Each row of a before or after table is a point. One or more steps were done to the points. Then noise was added and the rows were shuffled. The steps act on columns, c1 being the first. Name the steps. A step turns or swaps two columns, mirrors them in a line or flattens them onto one, adds a multiple of one to another, or multiplies or shifts one. Angles are multiples of 10 degrees, from the lower column toward the higher: turns from -170 to 170, lines from 10 to 170 but not 90. Use the fewest steps. Two steps may share a column if one is a turn and the other turns, adds or multiplies; they go together, in the order done. Otherwise the lowest column goes first.

Before (11 x 2):
|  18 | -12 |
|  -2 |  78 |
| -47 |  18 |
| -11 |  43 |
|  -2 |  20 |
|  19 |  52 |
|  38 | -25 |
|  15 | -97 |
|   5 |   2 |
|  -4 | -25 |
|   3 | -69 |
After (11 x 2):
|  46 |   3 |
|  59 |  -5 |
|  -7 |  14 |
|  30 |  30 |
|  60 |  37 |
|  77 | -19 |
|  37 | -15 |
|  53 | -68 |
|  38 |  15 |
|  36 |  55 |
|  41 | -50 |
Steps: shift c1 by 40; multiply c2 by 0.7

Before (10 x 6):
|  23 |  -2 |  -8 |  -6 |  22 |  22 |
|   7 |  72 |  28 |  21 |   5 |  -2 |
|  -5 |  69 |  40 | -22 |  19 |  10 |
|  -8 |  17 |  35 | -41 |  66 |  23 |
|   6 |  17 |  24 |   2 |  36 |  52 |
|  -1 |  84 | -49 |  17 | -11 |  53 |
|  18 |   1 | -48 | -59 |   3 |  41 |
| -49 | -28 | -29 |  -1 |   6 |  -8 |
| -27 |  -5 | -17 |   7 |  35 | -37 |
|  60 |  19 | -17 |  -4 | -41 |  37 |
After (10 x 6):
|  10 | -20 | -43 |   4 |  -4 |  76 |
|  48 |  24 |  38 |  43 | -30 |  -6 |
|  52 | -30 |  38 | -18 |  17 |  16 |
|  23 |   1 |  -6 |  -7 | -21 |  14 |
| -26 |   2 |  -8 |   6 | -39 | -55 |
|  12 |   6 | -73 |  43 | -27 |  61 |
|  -7 | -78 |  44 |  26 | -26 |   2 |
| -46 |  44 |  15 |   4 | -25 | -39 |
|  -3 | -73 | -23 |  21 |  16 |  24 |
|   4 | -51 | -44 |  58 |   8 |  46 |
Steps: turn c1 and c4 by 30 degrees; turn c2 and c4 by 150 degrees; add 1 times c3 to c6; turn c3 and c5 by 140 degrees

Before (9 x 11):
|  -45 |   -5 |  -13 |    8 |   -3 |   58 |  -57 |    7 |  -23 |  -10 |   53 |
|  -44 |  -17 |  -25 |  -19 |   -3 |   45 |  -22 |  -23 |  -20 |   51 |   46 |
|  -43 |  -22 |   -6 |  -45 |   -1 |   51 |  -38 |  -14 |  -19 |  -31 |   16 |
|    8 |  -17 |   -4 |  -19 |   -7 |   -8 |  -80 |  -19 |  -17 |   -7 |   48 |
|  -15 |  -13 |   39 |   -8 |  -17 |   64 |   -2 |   24 |   83 |  -22 |   13 |
|    1 |    5 |   44 |   -8 |  -22 |    9 |    5 |   18 |   -6 |  -17 |  -15 |
|  -30 |   -8 |    3 |   -4 |   69 |   69 |    3 |  -22 |  -25 |    8 |   54 |
|   -8 |  -25 |  -25 |   10 |  -11 | -121 |  -31 |   19 |  -10 |    7 |  -18 |
|  -33 |    8 |  -11 |    9 |   -9 |  -51 |    8 |  -22 |   15 |    5 |   55 |
After (9 x 11):
| -48 |  14 | -12 | -14 |  -1 |  -4 | -82 | -21 | -11 |  -6 |  -1 |
|  20 | -24 | -65 |  10 | -10 | -44 | -36 |  12 |  -7 |  11 |   9 |
| -46 | -14 |  10 |  -6 |  72 |  25 |  -2 | -25 | -27 |   9 |  38 |
| -50 |   7 | -28 |   6 |  -8 | -24 |  10 | -21 |  12 |   2 |  41 |
|  -7 | -15 |  98 | -11 | -16 |  25 | -12 |  24 |  82 | -29 |  18 |
| -48 |  27 | -34 |   7 |  -3 |  22 | -51 |   7 | -25 | -12 |  57 |
|  -8 | -11 | -14 | -45 |   1 |  24 | -45 | -11 | -22 | -32 |  48 |
| -33 | -14 | -59 | -17 |  -6 |  17 | -23 | -25 | -20 |  58 |  51 |
|  15 |   2 | 106 |  -3 | -21 |   3 |   8 |  21 |  -8 | -15 |  -2 |
Steps: mirror c1 and c11 in the line at 130 degrees; turn c2 and c7 by 20 degrees; multiply c2 by 1.6; multiply c3 by 2.5; multiply c6 by 0.4
